Rows are points. Two turns around zero, p and q, are shown by what they do to some points. Write where each new point lands after one turn and then the other. Backwards means that the second turn is done in reverse. Each puzzle has new turns, and all numbers are rounded.
(in the rows, 128 means zero)

Turn p:
[181  93 118] -> [190 143 121]
[107 173 125] -> [ 81 143 121]
[104 118 174] -> [116 107 175]
[112 131 107] -> [116 117 107]
[137 125 116] -> [137 132 116]
Turn q:
[122 101 131] -> [127 100 127]
[101 132 131] -> [104 127 114]
[160 108 167] -> [133 110 179]
[128 171  84] -> [146 175  92]
Where do these land?
p, then q: [124 100 147] -> [131 109 156]
q, then p: [144 178 167] -> [ 76 148 163]
p, then q backwards: [126  85 140] -> [156  93 126]
q, then p backwards: [101 155 117] -> [132 161 106]
p, then q: [122 116  76] -> [168 118  93]
p, then q: [152 133 122] -> [138 151 130]

Turn p:
[101 116  74 107] -> [118 114  83  84]
[141 149 150 162] -> [128 138 136 174]
[160  95 127 114] -> [165 108 144 112]
[105 105 121 120] -> [112 107 127 107]
[133 175 168 138] -> [116 173 150 164]
Turn q:
[100 110 117 111] -> [ 93 126 144 120]
[174  94 101 129] -> [153  74 150 126]
[ 91 133 146 156] -> [100 144  97 150]
[115 129 130 129] -> [117 134 124 129]
[125 174 172  99] -> [149 195 134 128]
[126 109 143 103] -> [121 135 160 138]
[165 147  87 169] -> [163  87  87 106]
Where do these land?
q, then p: [ 98 151 136 114] -> [108 161 114 123]
p, then q backwards: [129 126 140 103] -> [129 135 122 102]
q, then p: [134 134  83  86] -> [129 145 169  85]
q, then p: [118  97 162 191] -> [117  78  83 167]
p, then q: [161 133 118 146] -> [155 103 115 130]

Turn p:
[139 134 129 116 136 152 133  79] -> [110 124 123  98 150 139 139  92]
[174 116 116 118 166 116 133 106] -> [153  93 129 110 175 127 142 121]
[ 92 151 120 165 175 107 119 158] -> [156 176 159 163 148 146 129 159]
[125  91 180 125 151 131 113 168] -> [117  89 169 181 116 134 132 136]
[111 134 123 160  79 146 141 167] -> [132 147 106 136  65 147 120 149]
[111  96  98 132 122 120 123 122] -> [111 130  95 138 145 125 128 153]
[100 118 134 161  99  88  96  95] -> [122 162  86 174 135  99 132 105]
[129 157 162  89 110 152 179 146] -> [113 120 171  82  75 120 144 125]
[172 155  91  85 115 140 114 110] -> [139 110 115  68 145 115  85 111]
Turn q:
[126 139 121 163 106 110  86 130] -> [128 120 126 169  91 141 108 111]
[162 121 158  94  92 125 122 122] -> [135 134 172  89 112 153 117 120]
[139 108 143 182 139 101 148 110] -> [158  96 151 159 126  90 143 119]
[159 167 139  94 142 140  96 166] -> [113 152 130 113 153 153  62 125]
[ 87 163 121 137  94 124 136 173] -> [104 161 124 162 104 136 119 181]
[102 125 144 102 139 116 149 110] -> [108 147 142 117 143 114 161 123]
[113  95 101 132 156 115 142 152] -> [102  96 104 124 134  94 134 145]
[113  98 117 169 171 165 112 122] -> [135  79  89 157 163 136 145 120]
[169 116  87  93  88 182 120  83] -> [175 132  92  62 101 176 139 110]
[110 147 148 112 153 100 170 112] -> [120 163 149 126 153  86 152 126]
Where do these land?
q, then p: [116 120 137 163 127 163 131  94] -> [149 105 114 108 128 163 161 130]
q, then p backwards: [107 108 153 130 108 140 115 119] -> [125 114 151 141 149 153 146 132]
p, then q: [ 85 109 109 128 159 135 115 120] -> [110 134 107 165 166 126 125 143]
p, then q: [141 122  96 108  87 121 153 100] -> [ 97 145 102  90 100 104 130 128]
p, then q: [137  97 153  75 165 181  95 170] -> [ 86  66 157 151 155 182 160 124]
q, then p: [142 124 106 158 134 134 115 177] -> [133 116 104 168 135 139  94 151]
p, then q: [155 169 110  92 102 122 142 101] -> [102 158 135  80 112 120 124  90]
q, then p: [154 170 134 145 118 104  85 165] -> [131 146 111 173 126 141  82  87]
q, then p backwards: [ 81 169 168 129 138  96 170 117] -> [ 63 140 152 131 159  79 135 119]
p, then q: [144 123 155 132 141 120 132 163] -> [146  99 162 130 124 134 125 139]
q, then p: [146  98  86 147 130  93 154  82] -> [144 107  84 107 132  69 156 132]

Turn p:
[186 131 148 106 132 122 150 143 168 123 170] -> [154  69 157 111 152 129 153 125 165 118 149]
[147 158 115 121  87 133 128 102 116 149 150] -> [147 122 111 102  89 162 152 117 140 133 128]
[122 155 135 169 162  87 105 129 129 137 126] -> [162 159 157 158 114 127  89 130 140 116 133]
[ 97  91  81 158 160 122 140 109 124 120 148] -> [142 117  83 156 142 118  80 104  94 115 129]
[133 167 109 144  72 171 132  96 103 146  89] -> [129 163 100 118  87 164 182 127 114 133  78]
[148 110 147 139 149 117  85 170  84 127 104] -> [131 149 175 123 143 124  96 158 109 179 116]
[102 110 117  86  82 128 147 152 169  78  91] -> [ 73 104 120 109 118  74 164 161 104  89 127]
[135 110 164 130 114 136 132 162  88 162 126] -> [116 129 134 141 134 144 137 157 139 193 133]
[ 97 158  80 117 150 169 147 149 122 155 164] -> [165 156  57 110 153 110 136 119 145 136 145]
[111  94 119 101 109 108 112 111 170 130 106] -> [ 81 103 127 119 104  98 110 118 138 107 109]
[111 168 150 116 163  97 114 138 133  87 136] -> [135 161 167 121 137 114 116 132 127  93 176]
[155  83 137 137 161 123 157  93  98 142  83] -> [113 117 153 175 140 130 131  77  96 166 100]
[121 129 162 141 123 151 115 111 161 109 171] -> [116 114 125 122 153 172 118 140 154  87 140]
Turn q:
[111 132 135  95 122 143  75 144 103 127 166] -> [139  96 158  99  96 161 122 146  96 140 147]
[123  91 156 123 123 122 133 149  95 122 118] -> [118  95 119 109 134 130 154 117 108 129  95]
[124 145  85 174 111  94 210 132 150 160 112] -> [117 155  76 205 168  87 150 136 148 143 142]
[ 99 109 136  85 122 134 125 139 136 128 150] -> [136 105 132  98 124 151 158 127 133 138 156]
[ 92 142 119 173 201 122 114  83 166 137  87] -> [ 69 158 155 125 185 119  72 139 179 118 135]
[135 153 157 103 153 149 130 105 136 135 106] -> [123 176 146  94 131 135 134 139 138 120 117]
[125 146 180 127 156 112 113 107 132 101 157] -> [ 94 127 177 111  91 120 139 134 145 103 123]
[120 151  71 165  66 124 178 128 117 114  92] -> [128 144  32 168 124  92 110 133 122 146 136]
[154 104 124 102 147 134 125 151 130  88 147] -> [156 103 135 113 122 134 138 111 121  77 134]
[133 132 159 139 128 157 120 158 122 133 159] -> [131 115 142 141 105 170 143 147 123 119 106]
[135  92 124 123 144 151 112  84 118 136 152] -> [114 136 153 120 129 159 116  76 114 129 140]
[156 112 135 109 119 158  78 142 143 120 118] -> [176 118 143  99 117 154 101 119 133 126 107]
[140 115 156 122 114 107 104 121 151 128 133] -> [142 115 156 119 110 116 132 113 152 143 114]
[145 168  55 153  86  85 175 148  94 164  94] -> [148 151  67 190 157  64 123 156  81 162 138]
Where do these land?
q, then p: [106 145  89 223 118  82 143 111 110 132 110] -> [147 163 109 171  90 113  37 154 123 117 113]
q, then p: [134 116 174  98 162 118 109 125 131 140  94] -> [ 91 143 167 129 143  99 156 105 146 135 146]
p, then q: [122 120 124 126 143 170 142 176 104 112 168] -> [145 125 159 147 169 145 138 142  93  92 153]
q, then p backwards: [136  98 151 107 134 122 130 104 149  93 102] -> [141 146 108  86 139 140 109 108 162 140 130]
p, then q: [140 120 183 103 130 125 123 115 136 132 124] -> [ 98 129 137 115 125 158 151 131 167 136 129]
p, then q: [157 105 107 101 127 143 131 192 148 125 180] -> [174  94 168 124 180 126 160 103 121 107 146]
q, then p backwards: [ 71 128 111 120 111 101 130 107 122 140 117] -> [108  98 137  81 125 129 137 156 104 142 143]
p, then q: [106 148 103 145  73 107 120 122  89 130 109] -> [153 127  79 142  98 127 129 149  92 165 124]
q, then p: [150 162 165 138 152 120 121 112 189 101 123] -> [112 120 169 124 117 114 147 162 157  67 130]
p, then q: [109 122  88 171  87 127  96 105 126 141 152] -> [178 118  89 114 119 141  76 124 108 141 128]
p, then q: [135 140 153 130 143 138 109 108 178 128  69] -> [ 94 140 111  94 123  96 125 149 181 118 102]
q, then p backwards: [143 132  94 101 159 139 139 145  78 125 159] -> [123 134 120 141 128 123 151 115 105  54 135]
p, then q: [155 129 123 100 126 172 172 142 105 166 156] -> [141 168 134 160 181 142 156  99 125 128 158]

Turn p:
[111 137 122 143 106 148 134 131 114 137 145 113 114 127] -> [116 141 125 121 107 143 150 141 117 123 132 128 124 102]
[116 117 102 120 105 105 128 125 131 125 104 118 121 119] -> [114 102 109 131 115 114 130 114 143 110 110 135 123 116]
[115 135  82 130 142 141  89 141 104 148 132 116 132 133] -> [106 136  95 108 124 159 137 126 101 113  97 121 139 146]
[113 125 138  79 124 140 138 143 176 136 145 118 130 114] -> [122 119 108 126 172 133 142 151 163 126 157 155 117 123]
[108 100 145 129 142 147 139 108 120 131 156 113 129 125] -> [118 136 139 160 135 153 152 124 121 127 155 119 116 128]
[112 107 131 135 134 148 137 117 161 121 129 124 120 153] -> [119 136 134 150 112 147 127 137 160 126 149 140 131 144]
[110 131 126 148 133  98 145 121 126 131 146 134 132 138] -> [103 150 134 145 123 106 123 115 117 128 135 133 139 120]
[121 137 139 147 125 127 108 145 124 106 145 109 150 145] -> [108 123 145 116 127 135 116 147 111 115 145 110 156 129]
[131 140 120 115 122 143 133 122 113 133 141 161 116 133] -> [147 145 125 120 123 135 127 124 108 131 127 158 112 126]
[155 140 131 111 137 147 111 100 139 117 147 116 139 124] -> [153 137 116 115 142 139 119 129 128 111 158 105 114 144]
[109 135 137 139 117 128 146 129 159 145 117 127 139 110] -> [123 135 127 126 136 123 142 120 164 138 134 133 147 103]
[138 116 143  76 111  70 148 117 100 142  31 170 136 146] -> [155  61 145 120 117  55 144  72 137 152  90 173 121 163]
[115 137 114 144 141 145 125 136 123 114 104 141 137 122] -> [132 135 147 119 126 146 124 119 136 116  99 132 145 130]
[130 146 144 148 141 107 108 136 125 126 110 119 111 132] -> [107 127 143 107 120 116 112 128 131 148 113 105 126 135]
[151 135 124 127 144 127 138 140 123 108 132 114 121 120] -> [137 134 135 132 139 118 119 151 126 116 114 109 116 130]
[125 111 140 149 133 120 100 126 122 106 142 132 123 120] -> [114 118 140 138 127 148  97 121 114 133 134 110 126 121]
[216 128 136 135 117 134 148 141 115 148 148 152 126 116] -> [201 139 107 141 129 104 115 159  98 162 123 113 125 114]
Turn q:
[122 143 106 146 137 124 104 126 156 128 167 155 113 148] -> [119 130 104 165 114 121 119 109 131 130 110 153 153 162]
[126 135 132 107 116 122 123 106 145 134 107  93 129 107] -> [134 118 131 116 130 140  95 129 149 134 128  93 123 109]
[133 137 140 136 148 116 139 138 146 115 146 139 111 141] -> [114 116 143 143 123 115 133 122 131 119 115 137 122 160]
[126 128 159 138 106 113 122 125 131 125 153 139 123 152] -> [138 127 140 116 112 116 129 112 109 125 125 123 152 163]
[147 120 111 177 142 127 151 108 112 142 106 121 126 133] -> [129 152 149 159 141 127 157 118 116 157 112 115 115 105]
[124 118 136 102 141 139 133 115 116 163 116  66 121 125] -> [111 119 123 105 170 143 116 147 135 160 138  82 120 120]
[137 161 134  86 122 132 128 130 136 120 144 111 135 110] -> [124 124 122 117 134 123  98 128 161 104 159 116 122 139]
[123 108 137 128 141 130 121 107 130 115 143 159 135 113] -> [133 123 128 112 118 131 129  99 133 140 122 165 121 129]
[109 146 129 146 125 144 111 158 116 106 137 150 155 121] -> [112 130 129 134 113 125 135 126 115  99 152 164 155 111]
[152 109 109 150 122 167 151 137 118 149  94 133 143 138] -> [150 155 140 146 139 149 169 161 130 148 136 132 127 104]
[158 100 128 163 138 133 130 141 103 162  69 141 127 122] -> [155 144 156 136 155 114 157 164 110 156 104 139 124  83]
[105 121 122 136 133 106 125 146 153 108 150 162 153 137] -> [109 124 116 123  85 120 145 117 136 108 108 156 144 137]
[144 128 132  86 119 123 114 124 114 104 115  85 121 135] -> [145 104 116 108 161 140 118 125 133  98 136  91 119 126]
[144 133 111  94 112 116 136 131 107 140 133  92 122 108] -> [135 128 101 117 145 110 117 137 138 126 153  90 105 120]
[109 143 126 123 136 113 132 113 126 127 129 160 122 147] -> [118 153 126 125 119 132 116 119 115 116 104 144 121 146]
[ 87 119 135 130 113 144 128 143 138 108 137 141 112 112] -> [120 101 123 126  92 145 116 135 105 127 143 149 125 131]
Where do these land?
q, then p backwards: [121  92 155 142 110 131 124 145 137  95 128 134 126 107] -> [127 117 147 119  80 138 123 126 101 120 104 133 134 139]
q, then p: [125 138 170 115  98 156 143 121 148 124 127 162 125 162] -> [160 117 150 100 115 129 125 163 109 137 164 148 141 152]
p, then q: [139 126 106 114 133 134 122 140 144 115 140 125 125 166] -> [131 127 109 140 123 129 145 137 115  95 122 141 150 141]
q, then p: [146 114 109 112 103 157 119 129 128 174 143 157 112 137] -> [147 156  90 111 125 111 119 153 106 142 109 139 156 146]
q, then p backwards: [112 142 111 150 106 138 123 116 131 158 121 127 131 131] -> [138 122 126 170 133 131 129 133 133 142 153 139 127 132]
q, then p backwards: [129 123 133 144 169  99 121 131 139 112 150 120 159 122] -> [ 85 130 123 127 123  95 136 125 132 139  92 117 135 119]
q, then p: [103 114 118 119 105 105 135 122 118 131 136 119 121  95] -> [116 109  90 124 119 128 135 123 114 119 123 126 101 109]
q, then p: [158 117 154 135 115 120 121 109 128 134 129 134  94 133] -> [143 119 124 133 115 108 128 128 115 158 133 104 124 161]
p, then q backwards: [ 99 165  81 124 143 122  92 125 103 139 105 133 110 132] -> [ 84 116 132 103 151  86 132 102 121 117 136 152 143 158]
p, then q: [121 136 142 108 122 162 135 100 135 133 143 114 112 110] -> [126 115 130 153 128 130 118 129 140 139 153 131 100 163]
p, then q: [133 102 115 119 152 108 131 117 102 132 106 109 149 118] -> [122 129 144 131 138 149 157 109 114 135 102 100 115 114]
p, then q: [121 133 133 134 129 111 118 147 101 137 127 117 129 120] -> [114 131 126 104 135 130 128 138 113 133 128 118 114 108]
q, then p backwards: [116 136 131 163 168 121 176 137 122 108 134 139 119 101] -> [ 84 113 148 119 128 103 155 115 102 120 131 123  85 139]
q, then p backwards: [158 152 120  97 131 137 132 128 154 110 123 144 147 132] -> [125 131 109 117 136 152 147 112 167 102 111 125 129 128]
p, then q: [116 142 138 157 116 132 145 129  94 108 115 100 161 134] -> [123 117 160  87 115 128 143 113 129 110 156 102 120 117]
p, then q: [151 118 132 115 146 114 111 152 163 138 122 116 129 148] -> [110 125 100 134 131 127 149 151 136 127  97 124 158 135]
